Rows are points. Before rounding, the points of a table are all equally far from one centre. They may lie mostly on one side of it. Write the centre, to within rounding.
In the rows, 128 means zero.

Points, 10 rows:
[[154 139 155]
 [167 160 106]
 [182 133 143]
 [182 136 139]
 [143 167 108]
 [114  98 170]
 [124 150 146]
 [138 157 137]
 [121 150 145]
 [152 166 101]]
Centre: [136  94 100]

Points (9 x 6):
[[149 106 171 159 139 151]
 [121 123 122 131  82 163]
 [147 157 164  91 162 181]
 [165 125 157 102 101 142]
 [118 126 142 119  89 109]
 [142 103 154 111  99 129]
 [105 140 138 118  74 162]
 [166 148 116 116 102 150]
 [135 143 176  88 131 191]]
Centre: [122 147 150 126 132 149]

Points (12 x 9):
[[137 135  92 145  96 175 138 104 106]
 [173 102 104 179 120 156 108 145 117]
 [169 132 101 163 118 164 138 164  87]
 [138 146  96 128 136 173 120 148 134]
 [172 139 107 129 113 172 114 136 122]
 [159 114 111 151 104 175  98 155 126]
 [146  68 115 143 129 202 121 145 123]
 [142 110 103 101 104 174 101 160 110]
 [156 125 115 122 126 187 134 165 134]
 [158 135  80 138 136 154 116 161 102]
 [146 121 101 126 137 192 132 173  91]
 [146 115 140 135 122 166 125 182 151]]
Centre: [127 101 137 136 132 139 135 132  99]

Points:
[[132 175 162 113 116 104 165 174 114 106 176 167]
 [116 169 146 119 148 107 173 161 127 148 187 176]
 [122 168 151 117 110 146 143 149 138 137 131 171]
 [117 133 145  86 147 127 172 173 111 145 151 134]
 [130 170 142  94 142 106 167 144 128 144 155 140]
 [124 139 130 118  99  88 167 153 115 103 170 143]
 [123 167 149 122 128 143 182 150 136 130 173 178]
 [112 157 136 116 144 105 193 141 127 128 179 169]
 [137 153 149  93 105 111 145 146 108 143 164 170]
 [129 154 130  94 134 115 148 155 110 119 124 181]
 [101 135 132 121 146 135 161 150 139 116 178 179]
 [134 167 159 105 135 118 174 137 144 140 146 145]
 [104 166 173 122 111 128 177 159 143 135 144 166]
 [ 99 172 143 100 152 120 183 148 109 112 179 144]
 [122 164 145  90 175 137 150 130  98 123 145 142]
 [123 144 170 117 132 110 187 101 105 100 161 153]
 [109 148 115 115 119 131 165 120  92 114 175 179]
 [131 156 168 110 151 128 163 109 120 110 123 165]]
Centre: [116 145 155 150 138 121 152 149  93 129 150 148]

Points (21 x 18):
[[ 96 142  86  96 151 128 152 158 132 111 121 117 136 150 126 141  70 114]
 [ 92  97 109 116 161  74 179 165 130 113 124  99 133 152 123 117 125 122]
 [114 175 152  93 154 106 158 161 143  98 108 122 165 126  87 152 156 132]
 [ 94 142 124 121 197 115 176 148 150 125  93  94 111 155  90 120 135 117]
 [ 94 126 127 122 192 109 178 162 120 129 105 114 159 151 123 149 116 124]
 [ 84 126 136 113 203  97 143 166 141 113 131 132 153 119 109 140  94 124]
 [107 110  87 128 182 117 175 160 112 104 112 141 147 111 104 113 126 120]
 [116 166 123 128 166 104 172 178 133 103  97 145 116 150 108 132  91 114]
 [101 142 131 138 199  79 160 148 107 113 106 143 159 164 124 146 108 121]
 [ 91 106 100 134 182 108 166 168 138 107 129 117 114 120  93 135 100 129]
 [ 95 131 114 110 182  77 150 164 109 108 111 124 146 119  75 100  94 124]
 [ 90 127 124  93 171 107 146 188 131 112 120 109 160 149  93 117  95 136]
 [ 80 132 142 121 160  89 149 152  97 116  97 159 143 135 124 131 104 148]
 [ 91 129 111 113 174 112 186 146 111 111 116 128 167 161 111 148 106 146]
 [ 73 106 102 106 158 107 158 157 120 127 102 141 144 150  63 121 117 108]
 [ 77 121 128 130 177  73 160 134 111  78 110 115 148 128  92  93 139 140]
 [ 74 141 133 125 162 107 191 166 131 102 112 122 133 155  78 116  92 107]
 [ 82 144 100 138 189  78 144 149 130 115 115 112 157 114 133 122 107  97]
 [112 119 131 131 175  77 160 150 138 119 134 113 156  91 111 156 126 114]
 [104 113 111 124 169  76 153 168 101 135  84 118 134 138 115 128 133 105]
 [105 124 114 121 173  89 173 161 135 101 149 152 145 121  83 110  86 129]]
Centre: [108 148 128 120 153 114 134 132 115 111 148 124 127 148 104 122 137 108]

Points, 30 rows:
[[186 122 121 149 167 180 142 115 106 121 131 131  84  95 162 112  93 134
  172 153 110 137 153 117]
 [174 153 162 153 150 172 119  98  96 132 118 122  87 104 111  85 127 108
  172 134  95 148 169 143]
 [185 112 117 155 160 156 111 128 116 125 128  94 108 115 152  88 134 108
  155 132 136 141 168 159]
 [170 136 127 169 153 151 120 109  60 123 127 142  95 147 171 113 115 110
  157 127 128 145 139 127]
 [154 116 143 143 137 166 155 136  84 144 131 107  96 131 110 137 125 129
  116  97  88 144 155 143]
 [174 115 144 172 171 181 116 129  95 113 140  96  95 120 154  83 127  94
  127 145 127 148 123 138]
 [191 154 135 172 152 159 123 148 136 156 138 138  97 121 146  92 129 110
  140 134  98 144 148 132]
 [154 124 156 155 144 136 160 107 115 138 132 134 117 145 161 107 104 107
  125 141 102 156 151 159]
 [191 134 143 187 146 156 127 130  93 137 101  86 103 116 133  96  87 134
  171 132 121 163 164 137]
 [146 101 134 170 169 147 145 162  76 142 184 124 112 125 132 113 115 118
  125 136 106 166 146 146]
 [171 116 155 153 144 154 130 116 106 109 165 125  86 106 138  83  89 121
  147 176 115 136 155 153]
 [131 118 146 149 195 135 160 150  73 160 164 107  77 125 148 125 105 133
  172 134 112 159 141 136]
 [180 140 155 134 172 168 137 120  81 150 117 109 104 109 139 135 112  94
  192 123  85 147 120 140]
 [172 134 195 158 158 150 121 104 129 151 160 104 115 127 126  83 104 126
  163 145 107 151 142 134]
 [190 111 182 164 163 167 133 107 108 127 177 127  91 115 150 121 103 113
  148 123 102 157 148 115]
 [155 111 137 179 167 162 135 133  85 150 121 112  70  95 116  85  87 140
  151 141 152 161 171 124]
 [180 112 150 176 161 140 117 123 115 120 156 130  67 132 138 121  87 125
  149 148 127 170 125 145]
 [136 107 163 167 191 155 132 152  84 119 113 109 116 117 148  86 102 124
  141 136  75 149 154 124]
 [162 110 143 150 184 194 128 153 104 152 160 145 105 121 147  98 103 112
  148 134 136 138 146 136]
 [183  79 148 147 167 150 151 117 102 127 125 133  74 108 142  99  90  88
  144 134 122 141 114 147]
 [162 131 161 131 197 170 126 142 100 122 103 102 111 133 149 112 119 130
  179 100 131 165 146 137]
 [177 144 158 170 193 150 178  92 100 125 142 138  98 109 136  98 112  96
  148 126 122 157 180 141]
 [127 132 145 127 165 115 177 144  72  98 103 115  74 113 163 110  90 137
  148 126 115 127 138 137]
 [162 152 156 154 173 169 127 119 110 135 116 133  98 129 152 124 131  94
  141 116  73 159 147 125]
 [171  78 140 152 167 137 138 151  86 149 150 143 125 112 116 131 134  87
  149 149 117 134 168 132]
 [175 124 162 218 183 125 102 129 127 141 131 122  95 100 142  96 118 104
  157 119 114 142 167 130]
 [182 122 168 149 186 139 140 134  94 146 154 120 120 110 127 121  87 136
  158 150 117 185 165 124]
 [174 125 160 159 156 152 135 127  92  97 167 112  98 105 158 128 117 115
  116 120 100 168 164 151]
 [171  94 164 154 176 162 118 129  80 147 144 131 117 138 118 100 133 116
  156 135 161 161 142 117]
 [168 109 128 157 161 163 178 148 130 142 143 130 138 123 154 115  96 118
  165 144 117 151 163 157]]
Centre: [140 136 145 160 151 134 146 137 109 118 139 114 110  99 121 113 111 106
 162 118 130 136 135 114]

Points, 27 rows:
[[141 119 129 135 165 199 125 158 110 121  94 162 109 146 136 164 111 131
  115 109 159 157 112 121]
 [127  79 137 159 139 178 148 121 121 135 123 168 136 184 116 176 102 106
   91 117 151 145  94 159]
 [193 125 119 149 129 185 130 151 100 118 133 139 115 145 136 179 118 153
  108 100 140 195 131 108]
 [161 129 104 175 150 178 115 134  92  95 104 133 147 150 144 167 114 129
  107 127 139 182  92  83]
 [161  76 117 181 164 180 138 126 102 154 138 149 140 156 119 170 100 160
  117 102 117 158 100  91]
 [150 100 111 135 163 181 111 106 114 131 169 160 120 175 113 178  96 165
  109 122 132 157 112 130]
 [182  88 108 180 159 182 149 127 112 128 124 151 156 162 135 150  98 158
  118 125 144 152  83 105]
 [136 105 129 181 155 195 118 128 122 129 141 129 143 171 159 165 107 155
  117  99 125 147  90 103]
 [141 125 129 139 148 181 137 137  81 124 132 168 110 163 163 138 111 170
   96 105 150 161 107 138]
 [163 121 123 174 159 168 110 117  75 142 121 136 136 197 122 180 103 138
   92  98 134 147 113 129]
 [142 107 134 141 173 141  93 154 112 122 129 161 128 160 109 153 117 154
  132 107 158 171 119 107]
 [140 128 113 163 147 159 127  84 101 122 153 151 122 166 141 129  78 164
  135  97 160 157 127  93]
 [154 104 113 169 145 159 135 139  96 103 144 150 138 161 146 147 101 136
   89  94 162 154 142 149]
 [128  98 132 180 131 162 111 133 111 136 108 166 127 150 163 138  89 140
  117  82 148 136 129 120]
 [137  99  97 168 144 181 148 116  86 121 123 175 153 170 118 147 107 176
  106 101 135 172 116 144]
 [169 119  90 167 133 162 116 117  91 107 134 153 153 172 148 158 137 141
  121  86 168 174 139 108]
 [134  76 135 173 108 164 152 125  89 113 134 155 133 149 154 162 136 138
  139 103 163 135 120 117]
 [146 109 152 162 165 168 152 124 110 124 140 152 141 141 127 156 133 137
  132  87 179 156 115 103]
 [166 111 107 162 173 161 127 123  94 117 125 163 151 153 164 158 103 130
   95 133 141 168 107 135]
 [165 132 104 186 151 149 133 129  95  90 145 159 147 155 110 158 102 157
  121 128 133 153 104 145]
 [149  96 122 152 149 170 110 129  86 104 136 149 143 173 137 181  93 147
  130 108 135 171 117 121]
 [164 134 132 160 146 201 142 142 114 126 142 184 141 158 145 173 129 146
  121 132 148 159 108 154]
 [178  99 108 156 137 201 135 141  71 122 138 147 117 151 143 153 127 153
  118  86 152 140 103 117]
 [152 129 111 141 160 192 126 142  93 110 103 142  99 150 151 140 117 135
  104 114 130 136 110 143]
 [159  87 111 170 161 176 123 133  93 104 118 157 145 157 124 154 110 142
  128  94 147 151  96 103]
 [147  93 110 172 142 201 138 124  88 112 139 169 126 139 142 141 125 158
  109 113 127 130 110 121]
 [120 103 113 167 155 191 139 148  85 134 100 144 137 158 143 168 140 139
   87 107 152 167  83 154]]
Centre: [133 133  95 144 106 156 136 134 111 167 138 136 137 150 115 145 115 122
 113 128 146 156 102 113]
